Rows are points. To make a cloud, some directions were put in groups of two or more. Within a group, all points are equally far from the middle, so they leave a hole (a ring in 2 directions, a hollow ball in 3). The other directions are filled evenly. Then the cloud was stretched, turned, moved and blurred a little. Count the holes, and give their numbers of directions, smallest first.

Cloud (21 x 3):
5  7  28
53  2  -30
-11  24  0
23  25  18
13  1  31
-6  -48  -19
23  -1  -46
8  -60  -3
-20  -4  -24
43  42  7
-37  -15  4
12  -62  7
-9  21  8
40  0  18
38  -21  -19
64  16  -10
-4  -11  39
1  5  30
-8  -44  -22
39  -3  -41
-23  5  10
Holes: 1 (2)

Cloud:
14  11  17  -47
34  -15  12  -12
9  -2  -22  16
7  -39  23  35
42  -26  4  32
1  34  40  -20
-23  15  34  11
-44  -8  10  15
5  9  1  -21
-10  20  18  -13
-4  -16  -37  -1
-45  -24  13  24
-53  -40  1  22
-49  -15  41  -23
6  -35  35  -3
-53  -33  -4  32
-6  27  31  -15
5  -45  12  0
22  -22  -27  15
36  -33  -8  34
-3  14  5  -13
-11  -32  24  53
5  -47  -5  -20
-12  -53  4  28
-26  -10  32  38
13  -54  -20  31
-15  -8  -31  7
-7  -63  -16  23
-24  -17  59  -16
-27  -24  28  35
-9  -43  20  25
-14  -55  4  6
Holes: 1 (2)

Cloud, 53 rows:
1  17  -10  -20  -53  -5
7  -6  -16  19  -43  -50
5  -19  52  34  -10  10
7  -22  24  -47  -35  -9
-18  11  15  -33  8  -39
0  -20  -2  21  40  -51
-30  -2  12  -10  36  -38
19  -17  26  3  55  -35
10  -9  2  -47  23  5
-3  -7  -30  -47  20  -5
-7  42  -24  47  6  -19
30  5  58  -4  0  -1
-38  -2  -11  27  34  -23
26  23  8  30  45  -2
33  26  40  12  9  -40
-4  29  21  8  -45  -41
-11  -23  28  -38  31  -22
0  25  -26  58  14  -41
7  -16  34  44  53  -18
12  -30  42  32  42  -14
-19  -33  4  11  -23  -25
-19  -3  -25  -16  -52  -31
-16  16  0  35  -38  -46
5  -43  18  -16  -32  -6
-37  2  -44  -3  -3  -22
2  -45  11  -11  35  11
15  -14  15  -22  -46  -48
-19  24  -38  -13  -17  -5
29  -21  31  -18  25  16
-9  25  25  59  16  -5
-17  -2  5  1  -51  -43
24  -22  6  -9  -24  -51
7  -31  37  -19  47  5
-2  15  -24  -23  -25  11
1  24  45  35  17  -45
-30  2  15  13  -23  1
19  -32  53  -17  9  11
-19  20  -3  -19  -25  -52
-12  -31  33  -17  23  20
-3  36  -37  38  -8  -47
-28  -18  -22  32  24  -6
-1  -2  47  13  18  26
-1  -45  8  -38  5  -26
31  -28  55  19  13  -6
29  12  40  37  46  -16
12  37  2  9  -46  -14
1  -22  17  33  30  -48
16  5  29  40  -7  25
-1  6  4  15  -53  8
-1  45  26  34  1  -22
5  -20  -45  -9  -20  -22
24  43  1  38  9  -13
4  -13  3  -1  -10  36
Holes: 1 (6)

Cloud (47 x 6):
-12  17  34  -38  66  17
28  41  -22  -8  -7  42
-16  18  8  57  -37  10
-17  17  9  -28  -37  -23
-40  -12  31  6  9  -47
-46  4  -18  -4  -20  -11
11  36  36  47  -6  5
-14  23  -21  23  -16  -2
33  19  17  59  4  2
4  23  8  68  -23  -26
-1  2  34  -13  -46  3
-24  -4  13  59  2  -8
-6  14  7  -48  9  -25
-7  19  -23  35  25  21
-17  42  3  -31  34  -7
9  10  37  -28  -29  -26
-29  23  31  12  6  -28
-43  -5  25  24  27  -9
12  -32  -14  17  2  -44
16  19  -34  -17  4  -13
-85  -16  -12  -32  3  -33
39  42  -37  6  -15  11
-6  -20  -25  -6  5  -43
-45  16  15  13  11  -24
-20  36  23  10  -32  27
26  53  9  39  2  1
43  40  18  21  -13  45
-1  -6  6  -9  -38  -38
-30  9  -22  -34  -5  0
19  35  10  49  1  24
-34  0  -7  19  -21  17
6  47  -6  5  -25  -1
-17  -24  30  8  -19  -50
17  38  -11  11  -28  31
37  12  7  30  -21  29
-45  18  12  2  -42  7
56  8  5  10  -44  -9
-3  30  12  49  -11  -19
25  24  -10  -14  -38  -3
-15  12  4  22  -10  -41
58  7  6  33  -21  18
-61  4  -3  15  -5  5
15  -40  -18  20  -25  -26
-35  17  16  -21  59  -10
12  24  62  -32  1  -3
-40  -11  21  -30  -46  -36
21  29  32  -12  -33  31
Holes: 1 (3)

Cloud (72 x 8):
-42  34  -39  1  48  21  -28  -26
16  11  27  32  4  -20  12  32
-11  -9  29  26  9  -24  -52  -25
-72  -6  3  14  -21  -27  -22  10
12  -69  32  -29  13  40  -35  4
17  -35  -35  -29  6  -21  -14  -19
-20  40  -1  -12  23  -30  4  5
9  50  34  -5  6  15  -6  -36
11  -7  -4  -2  21  -42  3  -32
2  22  30  -8  -4  -50  20  16
30  -45  13  -1  -17  6  -33  -12
-52  0  38  6  41  -18  -62  -2
-52  -19  -20  -11  62  4  0  -17
6  19  11  28  29  7  -36  1
-16  -31  54  0  2  36  -32  30
-23  -2  -32  -43  -4  17  39  24
7  1  -4  16  28  -9  -23  33
-5  -15  12  10  -14  6  10  -43
-23  8  3  -26  9  34  1  -11
-43  1  64  -3  -1  7  -32  -5
-4  -41  0  -11  47  -3  18  -22
17  31  -23  3  34  -15  -17  -5
6  55  9  -27  8  -15  -39  3
-13  23  -49  -41  23  14  8  0
5  -20  -2  -65  43  18  6  -8
-12  -8  -42  -17  -7  7  13  2
25  11  21  -7  52  15  -20  16
-52  -30  -4  -21  -8  13  -10  -6
-5  -36  -4  24  -20  20  1  -36
28  25  10  1  1  6  -1  9
32  -63  -39  -16  2  -5  -57  2
-44  -27  -40  -64  -20  -9  -40  -20
-6  14  -18  -1  -17  21  -93  5
-27  -24  47  -6  14  -6  -38  -13
6  13  -12  12  14  53  42  0
-42  -32  -7  -23  30  25  -45  -18
26  17  48  8  13  24  41  -42
-50  -11  36  -34  4  19  -27  -5
-39  0  19  8  -7  39  -69  5
0  -17  5  14  2  7  -52  0
17  -19  -6  -26  14  -18  25  7
-9  8  11  -7  9  39  39  43
13  26  50  21  -13  31  8  10
-6  -30  -22  6  71  1  -17  14
-21  -37  -45  -23  -22  -36  -9  21
-7  -7  19  -38  -2  -9  -1  -37
9  20  -8  14  32  -37  23  -16
22  -9  28  4  -23  -4  -72  31
-13  -25  9  26  -4  -26  2  57
-9  28  8  1  -3  24  32  60
8  -13  -40  21  -27  13  -31  9
59  -31  -33  -23  35  15  3  18
-8  13  51  -3  25  -22  46  -1
-11  -53  21  -31  -24  -4  41  21
11  -22  -47  -51  -4  30  -22  32
9  2  37  31  3  -46  -8  16
5  -11  -12  -66  13  -29  10  -2
-11  -17  -9  -31  23  10  48  29
-9  -27  -15  -14  3  32  -58  3
19  38  34  -22  -21  -30  11  -29
-9  52  10  -40  0  -30  -19  18
-36  19  27  2  10  -25  12  14
-13  33  -26  -31  -25  12  -62  -42
7  20  29  19  44  6  1  -33
-21  4  2  14  5  51  -44  -9
-32  13  -45  -11  3  27  -52  -27
-44  -13  47  -9  35  -3  -54  -18
29  30  4  -21  13  -46  22  0
16  -4  13  16  -25  34  9  19
-32  10  5  -14  16  27  -26  -41
-7  -16  -15  15  -56  39  -12  5
19  15  53  -4  33  44  -28  -5
Holes: 0

Cloud:
-38  3  20  -44  8  -24  -7  -15  -3
31  -20  -19  -18  -6  -2  -50  -18  -17
28  -49  -12  -30  -5  53  -32  -16  -9
22  2  22  23  4  -1  18  1  40
16  27  -46  -29  -6  -10  9  17  -40
-4  5  -22  -12  -20  29  -4  -27  46
-2  -7  -7  1  23  13  32  -24  38
-30  18  10  -46  -50  14  35  9  18
-26  12  -32  -11  -45  39  -20  27  -39
-5  -1  10  -52  27  -24  -30  11  31
15  21  2  -9  -27  47  10  15  -18
-23  -2  43  -28  -17  23  35  -33  -46
-21  -21  30  -49  42  15  -13  29  -12
-31  -12  3  32  3  20  45  -1  -36
-28  23  22  -15  -26  38  15  -23  -8
-19  -11  58  -11  -3  0  64  -2  -58
5  -33  28  -44  58  28  -26  14  11
-4  27  41  -58  30  -11  5  15  -1
6  3  3  -78  -25  4  -21  32  -32
16  -15  15  7  64  -20  32  -14  17
-2  13  49  -11  9  1  -18  11  -12
5  18  25  -29  -35  44  10  36  -26
2  34  -39  -1  2  -19  4  7  -56
-29  11  -59  -28  -18  4  6  12  -14
-37  -35  -7  -31  -56  41  -11  1  -30
24  -24  -9  -9  23  8  15  18  43
25  17  -7  -30  59  0  19  19  -17
18  -24  51  -19  6  12  57  10  -34
-32  -52  26  2  2  34  -14  -13  0
7  -17  8  -48  -35  55  -17  13  -36
-6  -41  -52  6  27  26  5  -12  20
-25  -22  -7  52  -17  37  6  -6  20
-3  3  -5  30  -18  40  14  -30  24
-11  -21  -2  -40  -53  -4  53  9  -29
33  15  13  -15  11  -37  12  4  -55
27  -33  -24  10  -3  -16  -4  26  11
-21  29  20  -36  8  -34  -15  27  -8
-26  -35  -26  -12  25  17  -57  -29  3
43  -23  -32  -17  32  -17  -7  18  -1
12  -10  17  -9  49  -15  -61  -4  -1
7  -6  -12  -44  -12  49  -24  -24  23
-7  -22  -52  9  -29  -5  -1  -9  -26
16  -22  27  17  -9  17  50  16  -3
39  0  25  9  17  -31  16  -3  -23
12  14  25  -40  34  -6  66  31  -38
20  -3  -41  6  5  -15  -15  3  -53
4  -19  4  12  28  35  -63  -18  -14
-8  -33  -37  -8  -39  2  -9  -15  -30
-10  -3  -21  18  -20  -39  13  8  6
-16  -7  33  -52  8  46  8  50  -33
13  -48  23  -4  80  -17  -31  -11  2
-9  -30  -24  -7  -16  40  46  0  -3
-22  24  -21  -27  -46  13  2  -11  14
-20  10  -49  -22  -49  7  24  9  -8
17  38  27  -2  15  -24  45  21  -66
20  -15  11  -50  72  -8  1  8  -59
13  7  -13  20  -23  16  20  2  -68
41  1  -26  22  22  -20  -18  -19  -25
-20  -23  13  -14  53  18  -14  16  32
37  -5  -2  27  0  39  15  4  -22
-26  -15  6  -33  29  43  -7  -29  24
-9  -15  -55  7  26  27  -69  -5  15
-16  -15  64  -33  -15  15  37  -17  -14
-15  -23  9  12  -5  77  -18  -26  13
24  -15  -12  0  24  0  13  -56  1
-22  2  -4  -49  -16  17  -4  -23  35
-24  6  61  -40  14  10  22  -2  5
-42  16  24  -15  29  2  41  24  -19
24  -6  13  -16  12  -16  -58  -6  4
27  -7  -6  -30  41  -1  -49  -46  3
10  -32  29  -21  -22  -8  0  -29  32
-1  6  -22  -43  -8  8  -14  54  -7
-24  -16  30  -55  -10  33  18  -1  28
3  -5  -32  -26  7  60  5  20  -17
-8  8  -15  30  42  20  11  -30  -8
27  1  24  -18  63  -25  39  3  -19
-1  -1  34  -21  -13  42  26  40  -1
1  -8  1  10  -26  16  33  -8  45
-12  10  -2  18  28  23  42  -20  -50
31  28  3  -1  -14  -7  28  19  -41
-36  9  28  -37  -21  48  38  -7  1
-6  -17  -20  -55  29  10  -31  -34  -8
-35  7  20  25  -22  11  58  13  -37
-18  -1  -36  -10  -60  46  1  7  6
-6  16  10  -34  63  1  -13  28  -12
11  -4  -9  -22  -28  33  -33  34  4
21  -2  3  -22  -30  11  -1  -23  -49
-6  -55  0  23  41  33  -12  -44  -17
25  7  -31  22  -1  -6  -32  21  2
-38  8  11  14  22  -6  41  12  -25
-42  15  -17  -16  -20  -14  -20  -8  16
-12  3  64  -55  8  -14  35  -8  -22
-3  8  -12  39  2  36  14  -6  -42
1  -41  13  21  -10  42  -7  -43  -23
9  5  4  -24  -23  41  -24  -31  13
15  -33  3  -37  60  -35  -19  5  -13
-30  -27  -36  2  25  2  -30  4  49
16  8  -21  11  -29  31  -10  25  -16
-29  -33  -36  -14  -42  30  -39  -2  46
-15  4  -17  21  -17  54  -9  13  -33
-16  20  -14  -46  16  -18  -15  52  -20
Holes: 3 (2, 2, 4)

Cloud (101 x 9):
2  -11  -11  34  7  -32  -23  -35  -18
-24  -17  37  -12  20  -21  -1  -44  12
-15  52  21  25  7  -21  17  -19  -17
-14  26  5  -65  27  -2  4  -22  -12
-34  15  -7  14  12  -16  -34  -19  -4
30  7  16  2  -22  44  -22  -27  -21
1  23  -15  -12  -47  -49  44  17  42
-41  15  32  -19  -17  -26  -11  0  20
66  -10  -12  -7  -3  -9  -36  21  -39
38  -13  -12  -12  31  -40  11  -34  -5
-24  43  8  -63  -7  36  -14  -27  -4
35  -20  -17  -17  -25  -53  -21  34  -33
19  7  3  -4  -7  -76  7  27  -18
-6  -30  0  -29  5  -19  -34  3  10
27  55  4  -48  -53  -2  -5  24  -31
35  33  0  -5  -33  25  -34  39  -58
-23  44  14  -9  -24  -21  -15  -4  -47
14  -27  -22  30  33  -22  13  -22  -42
-22  64  11  -9  0  10  -34  -19  15
-5  -45  -7  8  -2  -35  31  28  27
19  20  12  -1  -20  49  -13  44  -52
-20  61  18  -21  6  13  36  -11  5
18  -22  -23  27  42  -44  25  -24  -6
-18  41  54  -14  -13  36  -20  18  -6
11  19  2  -47  33  6  24  -13  27
4  -34  39  -13  24  1  -12  40  -25
27  1  10  -9  12  26  -62  25  -9
6  13  31  10  5  55  -29  48  -39
-14  -7  -13  -6  37  -62  1  7  -24
5  7  -2  26  0  -4  -9  -61  -1
-35  -12  9  -18  0  -41  23  23  -22
27  2  -36  -9  -30  -62  35  25  34
45  -23  -10  12  -10  1  -42  12  -47
-5  -4  35  3  14  -51  20  -34  6
40  38  19  -33  -31  38  11  -4  -4
-49  49  28  -17  -8  1  -11  7  -25
-13  11  56  -29  7  26  -5  14  -37
-3  22  -7  -69  23  -7  -2  -13  -12
-1  51  41  -47  5  1  -20  -19  5
-16  -31  -6  3  22  -64  39  -38  14
-7  -18  6  42  6  23  10  -1  7
25  -11  5  -5  -7  -41  40  24  -30
-25  19  23  -20  18  -44  5  -33  32
-8  32  45  -6  -18  23  -36  -26  -1
12  27  -32  -37  -15  -51  11  -2  47
-7  -2  5  -28  -18  -6  0  64  27
-3  39  4  -27  -11  -4  44  -3  52
-10  -16  -14  -33  32  -37  -16  1  -36
-2  -25  11  38  9  26  14  -38  -8
13  8  25  13  -54  -4  -18  10  -45
11  51  9  -72  -12  37  -13  -16  -12
17  -2  -6  -26  11  22  -56  31  1
11  39  -29  -21  -7  21  -25  4  -33
3  -31  -24  -18  -13  -61  -5  -9  -3
27  39  20  -36  -12  52  14  -17  -8
40  41  -1  -9  9  53  -15  -12  -2
7  -10  -6  49  14  -1  21  -6  17
3  -51  22  35  39  -4  -37  -19  -51
-11  3  13  19  16  5  -33  53  7
-37  8  8  35  31  -24  -15  3  3
-7  30  44  36  9  -6  -1  -31  -9
19  0  25  27  24  -6  -43  7  -7
28  -12  -41  -3  -9  -55  32  3  33
8  75  11  -11  -29  6  15  28  -15
16  -5  -17  43  13  -11  22  6  26
-29  -41  7  17  50  -31  -10  -7  10
29  11  -40  -3  -7  -40  12  25  49
-8  17  -24  -42  42  -29  -10  -7  3
-4  -2  43  -14  -33  0  -12  29  -54
49  -10  -21  -2  6  -18  11  7  32
24  -31  11  -1  53  34  -6  11  -11
-6  -44  10  -31  9  4  14  -13  -33
-27  18  13  -36  25  -29  -8  36  0
2  24  16  -17  35  26  -63  21  -27
8  -43  -24  32  8  -6  7  13  12
5  5  25  -7  18  -53  13  -35  3
0  26  32  -4  29  29  -25  -30  -72
-3  0  10  -56  9  8  -29  -6  15
12  29  39  -10  -30  49  -1  21  0
13  26  1  14  35  -15  -15  -34  -45
6  18  56  -3  7  16  -17  -40  -55
12  9  -16  -58  12  -9  19  -9  -20
24  -30  -3  4  26  42  -13  39  -43
42  3  -19  6  -18  -56  32  38  28
-27  45  1  -30  2  11  35  -44  41
-45  -11  27  -30  -4  -17  -17  -14  -27
-38  19  33  4  -24  -30  13  5  25
-5  -48  23  19  38  -45  6  -15  2
39  40  11  -17  -18  35  -3  -38  -24
-9  27  17  -11  48  19  -51  14  -19
-34  12  21  -44  -21  -12  -25  1  -29
-39  18  5  -46  29  -32  6  -16  5
-29  -24  1  -11  58  -9  -12  -9  16
1  20  -30  11  -9  -10  -22  3  31
-14  4  4  -11  -17  1  -12  -45  -53
53  -17  -17  -18  -1  -16  22  38  -27
-8  42  22  -5  -17  45  -39  43  -9
-3  -5  -19  40  29  -47  26  18  6
-13  17  50  16  25  47  -35  14  -32
-48  7  10  -45  12  13  12  -38  15
10  -54  8  49  35  -34  12  8  -11
Holes: 3 (2, 3, 4)
